Rows are points. The window is the flat piece filled in between its corners: a triangle in 3 columns, a solid with four corners in 4, and so on. A path goes straight from each point to the next, and from the last back to the first. After which points does the path pass through the window?
In the rows, 128 means zero.

Window, 3 rows:
[[101 147 157]
 [160  83 178]
 [ 88 158  84]]
Path:
(1): [ 97 194 110]
(2): [ 70 106 107]
(3): [ 68  97 155]
(4): [153 119 168]
(5): [163 155 165]
(6): [106  80 189]
(7): [ 57 137 123]
(8): [153 155  54]
(9): [108 220 123]
(10): [78 95 67]
(11): [130  88 178]
(12): [186 131 149]
Through the window after points: 3, 9, 11

Window:
[[197 106  79 139 216 157]
 [166 110 215 101 115  77]
 [102 135 133 136  98  55]
 [130 160  49  92 187 158]
 [125 122 116  81  81  22]
 [126 110  85 101  98 140]]
Path:
(1): [234 167 111 104 132 131]
(2): [ 83  91  61 132 228 173]
(3): [156  94 123 124 178 101]
(4): [197 144 155 105 123 133]
(5): [149 152  70 109 110 143]
(6): [105  94  75  93 165 116]
(7): [116  87  79  79 162 137]
(8): [184 148 122 125  88 103]
Through the window after points: 3

Window:
[[155 118 104 127 144  99 137 100]
 [161 165 106 103 181 104 138 128]
 [168 150  88 111 135 150 141 107]
 [ 73 118 100 148 107 126 207 143]
 [134 134 144 137 148 144 138 118]
 [163 167 127 121 112 108 142 113]
 [117  73 146 119 107 106  44 249]
 [101 114  96 206 102 123 193 179]]
Path:
(1): [150 107 113 160 119 135 161 159]
(2): [167  87 157 151 142 113 180 138]
(3): [103 195  97 113 105 113  86 142]
(4): [114 211 119 117 127 101  98 111]
(5): [171 119  96 120 135 142 154 122]
(6): [123 122 140 123 136 131 159 184]
(7): [131 135  89 171 107 114 115 124]
(8): [110 158 124 169 134 136 112 131]
(9): [151 102 120 115 121 135 171 133]
(10): [175 111 148 139 134 147 186 155]
(11): [118 153  91 122 143 115 102  88]
(12): [ 69 184  63 145 128  96 154 115]
Through the window after points: 4, 10, 12

Window:
[[140  71 156 119 177 115 152 149  96]
 [143 112 192  80 219  45 131 191 144]
 [133 164 178 137 105 147 147 130 167]
 [ 71 130 152 130 185  86  79  96 184]
 [233 112  78 118  91 163  99 218  68]
 [ 16 145 147 135 161  60 127 153 151]
 [205  90 153  76  54 202  80 203  67]
 [ 64 143  90  75 131 155 134 127 180]
 [126 165 151  83  94 106 128  85 119]]
Path:
(1): [ 97 142 156 112 166 216 131 171  66]
(2): [ 89 159 159 100 179 133  90 145 156]
(3): [103  88 128 150 132  60 116  83 176]
(4): [120 117 131 104 111 116 126 157 147]
(5): [ 88 151 179  81 217 150  96 172  84]
(6): [ 64 196 163 133 145 172  92 163 141]
(7): [180  84 126 101  78 127 163 114 141]
(8): [161 111 133 128 106  75 119 148 203]
Through the window after points: 2, 4

Window:
[[121 177 127  78 139 184 120 134 138 128 176]
 [147 133 131 113  39  66 120 141 126 158 134]
 [207 131 158 143 176  94 105  61 111  81 102]
 [138 130 119 106 133 130 133 196 216 142 163]
 [121 147  69 125  92 156 162 211 125 153 141]
 [100 156 130  93  77  91 151 249 131 130 149]
 [141  95 109  75 142 162 105 133 133  90 126]
 [152 124 115 103 203  73  95  39 114 115 117]
 [150 100 140 145 156 118  72 143 101 139 140]
 [ 81 124 108 153 110 151 123 144 128  90 153]
 [ 82 130 144  95 130 190 163 193 172 159 121]]
Path:
(1): [125 129 140 115 135 115 138 130 122 102 157]
(2): [127 103 144 110  96  88 140 143 110 112 220]
(3): [142 149 122 110  93 105 120 161 137 141 107]
(4): [126 182 137 124 140 141  84 176 164 142  82]
(5): [135 118 120 121 107 104 137 133 120 128 165]
(6): [155  85 143  75 108 124 147 138 143 183 182]
(7): [108 215 109 145 156 161  77 133 117  51 109]
(8): [ 74 220 112  58  84 157 129 178 185 136  82]
(9): [125  83 145 130 154 162 151 169 147 143 159]
(10): [146  86 198 108 124 148 191 153 130  82 148]
(11): [132 147 108 116 139 109  89 117 141 130 133]
(12): [159 127  59 175 117 121  45 106 130 126  83]
Through the window after points: 2, 6, 8

Window:
[[124  99 111 135 186 105  93 129 163 128 134 127]
 [112 127 166 134 131  87 124 157 154 143 118 151]
 [144 104 132 186 143 173  93 116 109 122 139 182]
 [153  96 153 122 192 178 163 166 134 122 128 156]
 [199  99 149 112 114 117  86 192 163 112 118 143]
 [113 138 110 117 161  73 201 157 144  73 116 197]
 [110 142 162  55 123 154 153 129  82 119  95 161]
 [107 133 146 134 171   7 120  95  82  84 110 121]
 [116 124 111 161  96 106 132 165 101 139 145 111]
 [133  70 141 133  50 157 130 172  97 134  82 167]
 [112 143 144 137 144 172 155 126 125 111 102  88]
 [100  81 178 127 170 113  83  89 122  76 169 180]]
Path:
(1): [108 151 145 123 154 143 116 178 111 100 128 159]
(2): [160  64 138 101 113 137 173  71 102 130  96 130]
(3): [128  94 139 133 136  99 123 109 139 122 136 157]
(4): [115 124 138 133 165 112 109 162 144 124 122 132]
(5): [104 149 157  90 134 145  98 174 105  98  82 135]
(6): [145  96 145 100 131 117 179  94 116 143 144 176]
(7): [172  94 176 132 169  99 171 110 132 121 125 164]
(8): [ 99 121 112 122 129 158 128 188 123 111 113 155]
(9): [ 69 112 134 104 157 164  75 163  82 110  99 154]
(10): [166 129 156  99 122  97 184 112 139 125 123 148]
(11): [176 104 145  92  75 119 126 140 145 158 182 114]
(12): [ 85 106 142 172 185  95 110 168 110  74  49 204]
(13): [102 145 164 115 159 172  94 194  77 113  76  92]
(14): [133 111 119 151 138 109 177  75 172 113 145 137]
(15): [185 118 164 118  95 120 151 102 144 116 108 158]
(16): [ 69  85 119 150 135 137  96 199  96 134 113 144]
Through the window after points: 3, 5, 7, 9, 13, 15

Window:
[[155 111 115 118  96  65 151  66  94 112 120 131 170 124]
 [116 227 143 103  31 124 151  85 115 129 134 136 100 135]
 [129 185 138 111 164 131  89 107 131 150  66 175  87 138]
 [143 137 123  85  29 137 104  94  81 160  80 126 123 118]
 [184  67 147 113 162 161 190 186 158  51 107 145 121 138]
 [158 115 168 137  67  98  76  73 129 101 133 109 126  93]
 [111 166 119 162 143 149  97 149 127 161 101 101 116 179]
 [175  64  78 117 185 106 157 216 150  79 147 146  77  96]
 [249 110 147 117 100  94 147 123  44  50 139  86 164  59]
 [159  74 131 105 225 167 148 175 149 135 165 138 138  86]
 [ 99 174  78 108 116 180  83  76 121 104 112 140 106 152]
 [211 108 107 137 162 159 129 125 144 144 147 154  91 158]
 [ 61 192 161 107  59 145 115  47  50 147 106 130  39 190]
 [151 122 106 167 155 158 149  94 140 143  86 109  94  85]]
Path:
(1): [156 130 106 102 151 130 115 139 139 125 101 120 100 125]
(2): [139 124 133 167 121 137 143 134 102 122 144 157 106 153]
(3): [147 112 133 139 142 138 131 116 112 124 136 170 125 110]
(4): [164 137 132 108 105 132 138 133 142  91  97  73 110 136]
(5): [159 128  92  84 157 113 158 116 136 131 120  87  82 125]
(6): [111 151 157 161  99 162  88 100 118 132  86 201 130 140]
(7): [182 117 150 154  83 142 109  87  75  98 102 171 137 122]
(8): [136 140  96 108 139 121 140 105 132 124 122  96 115 116]
Through the window after points: 1, 3, 7

Window:
[[149 121 135  53 135 172 159  62 115  68  29 117  52 139]
 [120 121 161 112 112 143 106  90 117 190  89 131 218  57]
 [150  31 169  53  95 158  89 156 124 140 192 116  92  85]
 [156 106 117 173 188 102  74  81 140 149  83 196 154  33]
 [169 124  61  92 133  96 145 122 155 182 104  77 175 162]
 [152 168 138 185  41  59 124 117 116 124 132 200 138 102]
 [143 121 207  78  74  38 168  78 180 132 155 134  76  77]
 [149 139 132  80 158 199  79 188 131 141 103 143 179 131]
 [167 161 138 132 128  75 181 142  81 179  94 111  99 140]
 [ 23 109 132 122 111 155 173 161 156 187 102 141 158 154]
 [114 146 111 177  96 168 172 148 173 145 179 156 175  89]
 [ 83 165 101 119  97  99 157 114 167  75  75  72  16 113]
 [119 175 124 147 112 109 112  52 154 229 146 160 183 104]
 [ 59 187  93 110 124 119 160 115  91 132  72 197 142  77]]
Path:
(1): [102 143 176  80 148  78 120  67 116 114 140 124 194 100]
(2): [ 87 139 133  66 128 135 108  88 116  94 158 104 183 157]
(3): [196 141 109 141 111 100 151 119 149 186  64 144  78  77]
(4): [184 135 125  83  12  84 166 101 141 249 105 129 125  71]
(5): [ 85 134 165 151 153 107 128 119 146  60 144 164 118 120]
(6): [106 135 141 128 103 129 108  85 132 135 134 119 169 120]
(7): [139  87 124  64 127 129 176 184 149 241 114 185  67  73]
(8): [156  72 130 101  81 154 119 158 144 172 149 136  71  93]
Through the window after points: 4, 6, 8

Window:
[[ 60  68 137 171 141 143 174 175  38 174 104 144  70  51]
 [134 146 146  37  48 124 161 108 174  89  93 122 132 180]
 [105  64 164 132 124  74 121 149 155 158   7  86  72  80]
 [ 69  73 104 172 103 133 114 145 102 197 130 136  46 106]
 [125 108 167  87 144 100 158 119 153 107 158 186 115 200]
 [228 158 116  96 115 154  97 208 107 195 112 169  67 125]
 [ 20  37 164 125 111 129 144 198 110 220 107  94 115  76]
 [ 86  94 109 103 126 147 140 115 196  79 110 197 156 150]
 [134 126 116  79  89  56 136 145 173 111 124 151 121 104]
 [132  55 178 107  80 109 119 100 142  99 127 133 162 132]
 [ 84 102 162 113 126 124 166  85 214 103 130  81 149 104]
 [125 128  83 219 129 112 126 228 107 158  95 125  95 131]
 [144 128  26 136 166 108 120 156 105 157 100 119 131 152]
 [ 74 143 181  92 121 109  92 108 139  99 110 151 134 130]]
Path:
(1): [103 118  93 125 104  67 143  83 144 193 126 174 128 102]
(2): [ 92  81 144 160 124 102 164 162 130 198  86 173 160 129]
(3): [107  95 134  98 118 114 102 147 151  92  88  77  46  98]
(4): [133  91  93  87 136 141 143 188 121  96 109  96 118 129]
(5): [114 120 144 193  98  78 107 104 137 192 110 179 126 137]
(6): [116 133 129 166  91 115 129 172 149 159 106 163 116 131]
(7): [154  86  87  95 189 127 128 191  70 131 109  77  73 133]
(8): [124  78 136 110 120 131  72 193  98  96 129 125  88 115]
(9): [138 136 131 107 112 131 160 131 160 164 103 144 116 125]
(10): [116 101 136 207  91 116 162 153 148 175  53 159 119 101]
(11): [ 70  90 118  55 174 134 106 171  47  98 187 109  82 120]
(12): [115  52  73 119 138 132  78 130 154  40 146 152  71 138]
(13): [124 187 192 104 102  91 176 136 129 202  78 138 166 144]
(14): [ 87  83 141 173  71 111 164 145 120 184  82 138 144 109]
(15): [ 95  81 135  70 182 138  98 187 116 125 150 114  66 109]
(16): [108  86 163  92 139 139 138 167 134  99 103 115 105 147]
Through the window after points: 2, 4, 6, 8, 10, 14
